Each row of a before or after table is a point. The points were changed in one or more steps. Then noise was added and the rows were shuffled. The steps act on columns, c1 being the first. What was done? A step turns or swaps two columns, mirrors them in a line or flattens them onto one, adds a multiple of one to another, or multiplies or shifts one. Angles are multiples of 10 degrees, from the lower column toward the higher: turns from -170 to 170, lines from 10 to 170 but not 90. Use the fewest steps. Two steps may share a column if one is a turn and the other turns, adds or multiplies; they go together, in the order done. Otherwise the lowest column goes first.
In the rows, 128 means zero.

Before (12 x 3)
[[ 81 118 211]
 [131 146 178]
 [108 141 122]
 [134  97 189]
 [ 88 160 149]
 [202 162  99]
 [170 103 102]
 [ 99 200 210]
 [124 211 186]
 [122 106 106]
 [181 136 135]
 [196 135  82]]
After (12 x 3)
[[101 142 124]
 [143 104 103]
 [183 150 168]
 [192  97 191]
 [177 193 206]
 [151 134  81]
 [184 137 131]
 [103 108 110]
 [107 165 149]
 [167 162  93]
 [161 116 206]
 [177 212 187]]
Steps: add 1 times c3 to c1

Before (10 x 6)
[[163 121  62 118 191 182]
 [131 168  95 126  89  90]
 [107  72 119 156 109  91]
 [109 159 199 132 158 184]
 [219 143  42  94 125 143]
 [200  94  66  63 126 126]
 [ 91 137  70 128 104 156]
 [100 115 144 157 135  63]
 [142  83 103  60 116  80]
 [ 75 170 176 144 203 141]]
After (10 x 6)
[[130 163  97 129  93 166]
 [ 93 135  72 126 157 155]
 [112 154 200 128 185 105]
 [146  78 103  97  83 134]
 [108  71 115 141  92 144]
 [161 118  61 126 185  64]
 [199  93  67 105 127 129]
 [ 75 168 175 133 142  53]
 [102 117 145 137  60 118]
 [222 144  33 115 145 135]]
Steps: multiply c4 by 0.4; turn c5 and c6 by -90 degrees

Before (13 x 9)
[[132 158 135 151 130 103 142 104 140]
 [132 107 120 141 126 114 103 118 143]
 [117 123  99 158 116 146 154 115 139]
 [140 115 151 151 114 138 139 102 159]
 [122 110  91 109 108 119 113 124 144]
 [164 147 108 140  97 141 220  95 149]
 [169 137 129 144 111 110 103 135 155]
 [137 108 140 111 112 100 109 145  78]
 [125 128 139 135 165 108 106 134 136]
 [145 116 137 152  98 133 118 190 140]
 [154 102 125 136 219  99 113 108  47]
 [128 159 104 150 134 197 127 105 138]
 [124 121  97   7 120 105 112 140 160]]
After (13 x 9)
[[126 124 141 133 160 109 137 145 150]
 [137 111 129 137 104 140 100 122 145]
 [132 156 182 139 126 103  98 122 134]
 [118 123  94 145 112 152 114 106 134]
 [171 142 142 145 102 111 136 154 149]
 [126 161 147 146 136 198 109 138 136]
 [133 106  88 138 123 118 118 157 140]
 [153  98  89 133 247 102 107 149  86]
 [162 141 134 137  90 139  80  44 137]
 [121 110  65 116  97 120 126 145 133]
 [137 107 102 119 130 103 154 147  73]
 [126 124  84  42 110 110 140 140 156]
 [146 118 118 152  94 133 199 130 128]]
Steps: add 1.5 times c2 to c3; multiply c4 by 0.7; turn c5 and c9 by 20 degrees; turn c7 and c8 by -100 degrees
